Each row is a point. Examples show where two turns around zero, p and q, send a point. Where does a point land after both, in the order given? Backwards means that the second turn is done in reverse. Each puzzle has new turns, and all numbers are rounded.

Turn p:
[44 17] => [-33  34]
[-64  -3] => [ 28 -58]
[ 21 -14] => [ 5 25]
Turn q:
[ 29 -11] => [ 12 -28]
[-63 -15] => [-55  35]
[-11  43] => [23 38]
[ 45 -17] => [ 19 -44]
Where do these land?
q, then p: [ 35 -24] => [36 23]
p, then q: [  5 -24] => [24 -5]
p, then q: [-15  46] => [-48   4]
p, then q: [ 25 -43] => [49  6]
p, then q: [-49  46] => [-61 -27]

Turn p:
[ -4 -64 -13  33] => [-51   1  52  -1]
[-34 -25  33  44] => [-68   7 -14  -2]
[ 60  38 -52 -14] => [72 -5 25 47]
[  9  26  26 -37] => [ 34  19 -30 -20]
[-31  24   5 -26] => [ 13 -23 -32 -23]
Turn q:
[ -3  28  21 -14] => [ 9 33 -6 16]
[ 59  17  -7 -50] => [ 25 -16 -47  57]
[ -7 -29  16 -72] => [ 17   9 -74 -21]
[45 24 43 23] => [53 10 31 33]
[-55 -19 -37  40] => [-57 -10  32 -45]
[-52  -9 -36  47] => [-57  -6  41 -37]
[ 13 -12   0  25] => [ 10 -19  22  -4]
Where do these land?
p, then q backwards: [-52  21 -18 -19] => [ 17 -53 -24 -12]
p, then q: [-40 -29 -34 -42] => [ 35  -7 -56 -31]
q, then p: [ 59   7 -14  44] => [-51  53  16   6]
p, then q: [29  0 52 56] => [-51  39  47  18]
q, then p: [  3   2  13 -40] => [ 20 -21  15  27]

Turn p:
[-15  41 -39  30  -4 -33] => [-46 -23 -35   4 -40  -3]
[ 38  -5  16 -32  31  -4] => [ 35 -36  24 -17  15  10]
[ 15   9  12  23 -24 -10] => [ 13   2 -27  23 -11   9]
[ -4 -55  64 -41  44  -9] => [ 59   0  82   4   9 -25]
[ -2  15 -89  55   2  11] => [-83 -25 -55   9  23 -13]
[-27  -1   4 -64  29  29] => [  1  15  50 -61  11  -2]
[-14  24  79  20 -37  30] => [ 63  62 -34  -1 -23 -14]
[  9 -27 -48   7 -42 -14] => [-43   3  -5  39  16  39]
Turn q:
[ 23 -20  -1   9  44 -15] => [ -4  40   0 -30  26   0]
[  6 -61  -5  -3   0  -6] => [-35  44 -15  20   4  -3]
[ 13 -21   1 -50  35   1] => [-35  26  -3 -42 -25   7]
[-36  57  21 -15 -24 -59] => [ 34 -49  -8 -14 -23 -70]
[ 41   2 -36  58 -97  10] => [ 63  -2 -48  91   5  36]
[-33  56  46   0   7  27] => [ -4 -76  25 -23  13  -2]
[-14 -12 -26   1  34  42] => [-18  17  48  -2   0  32]
Where do these land?
p, then q: [56 35 32 -1 27 39] => [ -2  62 -23 -35 -29  34]
p, then q: [-40  44 -10 -26 -39 -43] => [ -3 -56  -6  54 -38  13]
p, then q backwards: [-22  -8  -8  55 -12 -15] => [-18 -41   3  -7 -40 -19]
q, then p: [ 39  24   2 -16  76  47] => [ 34  33  35 -77  29  12]
p, then q backwards: [ 10 -36  -6  22 -18  -3] => [ -7 -25  -3  32 -21   9]
p, then q backwards: [-53  -7  28 -13 -28 -23] => [-15 -23 -60 -26   7  -4]
p, then q: [-14  16  12 -36  -4 -62] => [-25 -36 -41  44   0  14]
q, then p: [ 24 -67 -50  14  -2  60] => [  2  41 -73 -44   2 -48]

Turn p:
[ 26 -58 -54  13  11  63 -18  21  31] => [ 52  42 -44  35 -22  47 -51  10   0]
[-27  48   8  52 -21 -28 -13  14  13] => [  0 -25   1 -63 -10 -23   1 -12 -46]
[ 25  24  33 -14   9 -21  80  11  10] => [-14 -60  19  20  71   3   2   4  -6]
[-47  18 -25   9  20  25 -14 -33 -51] => [-16  65  15  -8  -2 -27   6 -51  -4]
[-51 -49  20 -54  43 -17  11  31 -21] => [-55  22  51  27  -1 -13 -47  39  34]
[  3  37 -41 -21  14  52 -26 -13  24] => [ 31  56 -30 -32  28  25   7  -5  18]
[ -2  17  49  -1  23  43   1   2 -55] => [ -7  42  28  33  26 -31  36  15 -34]
[ -4   1  50 -31 -68 -54  35 -27  -9] => [-50 -70  42   1 -12  23  56  -7  11]
[ 43 -35 -55  16 -12 -32 -41  31  22] => [ 62 -27 -26  -6 -55   1 -36   9  31]
[ 33  -3  14  30 -18 -31 -15 -36  34] => [ -3 -45 -53  -7 -23  -4  25  -3  -3]
Turn q:
[-35 -24  14  30   8  41 -32 -40 -19] => [-14 -36  33  57   0   9  -9 -38  16]
[ 30 -18   0   6  19  -7 -57  15  -2] => [-21  25 -31  39  25  13   0  -9 -27]
[ 17 -18  -5  14 -89 -48   6 -34  20] => [-29 -14  38 -33  13 -55  59   5 -49]
[  7 -20  -2  33  14  -4  22  17 -23] => [ 24   5  -8  17 -16  18  38  -1  10]
[ 33  91  19 -34 -30  33  20  -3 -34] => [ 15   9  21 -90  39  43 -29 -34  10]
[-49 -29 -85  15 -34  27 -23  -6 -20] => [-43   5  73  45  10   9  19  50  35]
[-35 -28  15  33  23 -97  11  10  28] => [ 13  35 -20  26 -77 -65  26   2 -31]
[ 27 -14  -2 -55  27 -61  14 -18  28] => [ 42  16 -30  -8  12 -54 -24  34 -44]
[26 39 12 38 26 35 21 13 33] => [ -2  -3 -48 -24   6   3   8 -34  57]
[-22  11  10 -96  19  43  27  13 -28] => [ 38 -29  11 -27   0  49 -80  43  -1]
[ 1  9 24 17 16 39 -9 32 17] => [-23 -13 -38   0 -11  29  -8 -19  25]
Where do these land?
q, then p: [ 38  23 -34   8  29  33 -28 -39  -3] => [-12  13 -63 -12  30 -39 -23   8   5]
q, then p backwards: [-55  -9  34  14  16  40  65  54  27] => [ 19 -52 -21 -11 -48 -60 -50 -10  45]
p, then q: [ 39  -3 -16 -28  13  -1  -8   3  -7] => [ -8   4 -41  -8  10 -20  19   1  13]
q, then p: [ 27  -2   4  10 -11  55 -42 -10 -41] => [-27  54 -38  31  20 -10  -9  -4 -29]
p, then q: [-42 -33  40  15  16   7  -3  32  58] => [-43  28  25  24 -26  62 -21  23  -4]
q, then p: [-73 -55  21  54  69  17  21  71 -33] => [ 56 -24 -26  -8 -38  91  12 -39 -87]
q, then p: [ 35  27   9 -45  -5 -26 -25 -23 -14] => [  8  31   9   5  13 -56  26   6  31]
q, then p: [  0   1  -4 -12  -2  17  -5 -71 -28] => [-23  -8 -38  34  -6 -44  15  30  -3]
q, then p backwards: [ 23   6  15  34 -46 -73  49 -13  14] => [  0  67  22  35 -23 -12 -58 -17 -40]
p, then q backwards: [  3  56 -19   0 -36 -50 -12 -13  -5] => [ 11  27  27  26 -39  11  56 -24   8]
q, then p: [  6 -10 -51 -49 -44 -20 -12   7  32] => [ -5   5  62 -22   8 -36 -36  40   4]

Turn p:
[-27 -44   7 -24 -28 -11 -28 -41 -25  24 -18  35] => [  1  14  19 -32 -28  40 -39  55  18  17   2 -13]
[ 24  -4  -9  46  -3   9 -28  22  -9  28 -36  37] => [  0  47 -13 -23   3  -6 -26   0 -49 -22   0 -35]
[-18  48  16 -21  15  11  -8  -1  17 -19   8  36] => [-11 -25  14  16 -15 -10 -12 -36   4  32 -23 -35]
[ 33  31  22  10 -15 -37  13 -37 -24   7  11   1] => [ -7 -20   4 -14  43  25   1  12 -25  18 -44  18]
[-32 -33 -37 -28  -3 -32 -27  30  33  36 -24 -39] => [ 41  32 -23  24 -28  47 -15 -12  40 -41  27  15]
[ -1   3  18  41 -35  20  24  45 -19 -25   3  36] => [-35  -4  30 -14  17 -41   8   7 -15 -47 -10 -40]
[  6  15 -20  29 -10  26  -3 -11  39  26  15   3] => [ -8 -15 -19  29  12   6 -18  -4 -36  -1  36 -14]
[ 18  -7  28 -29  28   9 -13 -31   2  28  33 -39] => [ 51 -23  12   6  -5  10  10   6 -15  41  16  41]
[-28 -36  39  33   4  -7  29  -9  -8 -24 -10   1] => [-31  25  40  -3   2   5  48  28   6   1   6  -6]
[ 31  39  -9  29 -21  13 -11 -14 -37 -39 -24 -42] => [-19 -11 -48   2  -7 -28  25  23 -35 -13 -53  24]
[ 28  18 -54  26  36 -36  15  -8  11 -21   6  29] => [-30  32 -39   7  58 -13 -17 -31  11  25  -7   1]
[ 21   1  18  -2 -22  26  38  34   0 -49 -32   8] => [-22 -20 -10 -36  -3 -33  49  -8  10 -30  -9 -33]
[-11  17 -21 -36  33  10  31  30  -5  20  17 -14] => [  4 -15  10  -4  -9 -13 -11 -56  19  -6  20  38]
[-45 -38  -7 -39  15  21   8  24  28  14  13 -41] => [ 26  -6  16  23 -41   5  13 -13  42 -16  56  23]
[  1 -10   9 -34   4 -22 -41 -33  -3  -4  37 -10] => [ 41 -12   7  19   1   8 -18  29  23  40 -16  15]
Turn q:
[ 10 -31   9  29 -19   2  12 -33   3 -31  42 -10] => [-18  -5  25 -29 -23   3 -25 -32  31  33 -19   2]
[ 38  -6 -10  21 -13 -28 -42   1  14 -17 -38 -10] => [-13   2 -23  10  13 -49  -6 -37 -19   3   0  39]
[ -2 -27 -56  32  -8  -5  22   8  42  30  11  14] => [ 25 -13   2   0  41 -15 -17  -1  71 -14   0  14]
[-36   4  40 -13  12   7 -36  -3  19  21   1  51] => [ -1  11  19  13 -29   3 -14  67 -14 -17   8  35]
[-37  12 -21  35   6  16   2  -1  13  -6   5 -40] => [ 32  -9  26  23   9  20  26 -24  17  15 -23  14]
[ 13  52 -29 -33  26 -33 -41  10 -20  25  15   2] => [-27  13 -19  14  -8  -3  62  -1  -3 -52  39   6]
[-30 -39   8  32 -40  -2  30 -22 -34  25 -22 -10] => [ 48 -11  33 -20   4 -31 -12   3   4  53  20 -24]
[ -8  22 -27  13  16  12  21  18 -46 -11   7   2] => [ 17  -4 -12  31 -20  12  18 -17  15  -3   7 -45]
[ -8  57  15  -2  -5  -6  26  40  22  28  21 -14] => [ 12   6  30  10  28  49   0 -12 -14 -50  24  -7]
[ 26 -38  22 -41  41 -33 -24  43  35  -7  -5   3] => [ -3  17 -69 -37   0  16 -17  13 -19 -29  -4  49]
[ 52  -3  29 -54 -54  34 -26 -28  10 -33  24  -1] => [-78  42  21 -39  -1 -20 -16   0 -30  -2 -46 -18]
[-38  36 -31   2   0 -21  17  -7 -11  -2 -37   9] => [ 9 -1 -3 52 25  5 23  9  3 25 36 -9]
[ 17 -39  23 -17  20  21  21  15 -49 -17  -5  -2] => [ 15  -5 -39 -28 -35   4 -13   4 -20  15 -17 -44]
[  3   0  26  -4  18  36  19 -39   3  -6 -20   5] => [-17 -40   9   2  -3   8  -8  27 -21  23 -26 -13]
Where do these land?
p, then q: [ 11  36  10  -4 -20 -34  -5   3  18  -7  11  12] => [ 16 -36 -19   2   2 -15  10  -1 -14  18 -29  13]
p, then q backwards: [-18  20 -17 -16  17  21 -19  25   5 -24  -5   7] => [ 21 -10 -17  30  -5   7 -15   4 -30 -21   5  15]
p, then q: [-20 -14 -16 -26  74  17  22 -38  18  82  -7 -14] => [-43  -1  74 -20 -39 -23   3  48  36 -44  -1 -34]
q, then p: [ -3   4  -9   8   2 -30  -1  11   7 -26  64 -13] => [-21 -52  -9  19 -17  10  -5   6  -7  30  16 -31]
p, then q: [-12  77  13  -3 -20   3  15  -8  15 -26   8 -13] => [ 44 -27  -3  -4   2 -32 -11  10  11  63  -7   6]
p, then q: [-30 -23  46 -20 -13 -38  -5   0 -30   0 -17  -6] => [ -2   7   6   8  27  12 -42  16 -54 -10 -24 -13]
p, then q: [ 24   2  -4 -22 -22  16 -48   9   7  87 -17 -19] => [-43  28 -12 -10 -36 -60   8 -27  -4 -22 -40 -43]
p, then q: [-19 -17   7  60 -15  -5  24   5  21   9 -24 -21] => [ 13   1  15  34 -24  49  -3 -19   9  16 -12 -37]
p, then q: [ 11 -22  -7  -9 -21  11  19   4  14 -31 -28  24] => [  5  21  -9 -16  35  34  23  -6  13   9 -12   6]
q, then p: [-24 -17 -20 -16  11   1  12  -5 -38  43 -27  35] => [ 34   2  -5  12  46 -15   9 -21  15 -46  11  21]
q, then p: [ 10 -14  28  40 -13  18 -38  -2   7 -28  30  37] => [  2   0   0  13 -14  31 -14  36  -8 -15 -41 -54]
p, then q: [-21  -5 -20  29 -11   2   6 -37   7 -26 -23 -20] => [ 42  15  14  36  14  14  -1   1  29  -1   2 -14]
p, then q backwards: [ -7  -9 -12  -9 -18  24  11  19 -15 -28  52  -4] => [ 15  -2 -22  31  -6   3 -13 -25  11  39 -13  33]
p, then q: [ 97 -17   1 -11  49  -6   8  12 -36 -26 -16  -5] => [-49 -22 -63 -10  40   9  31  29   5 -20  57 -24]
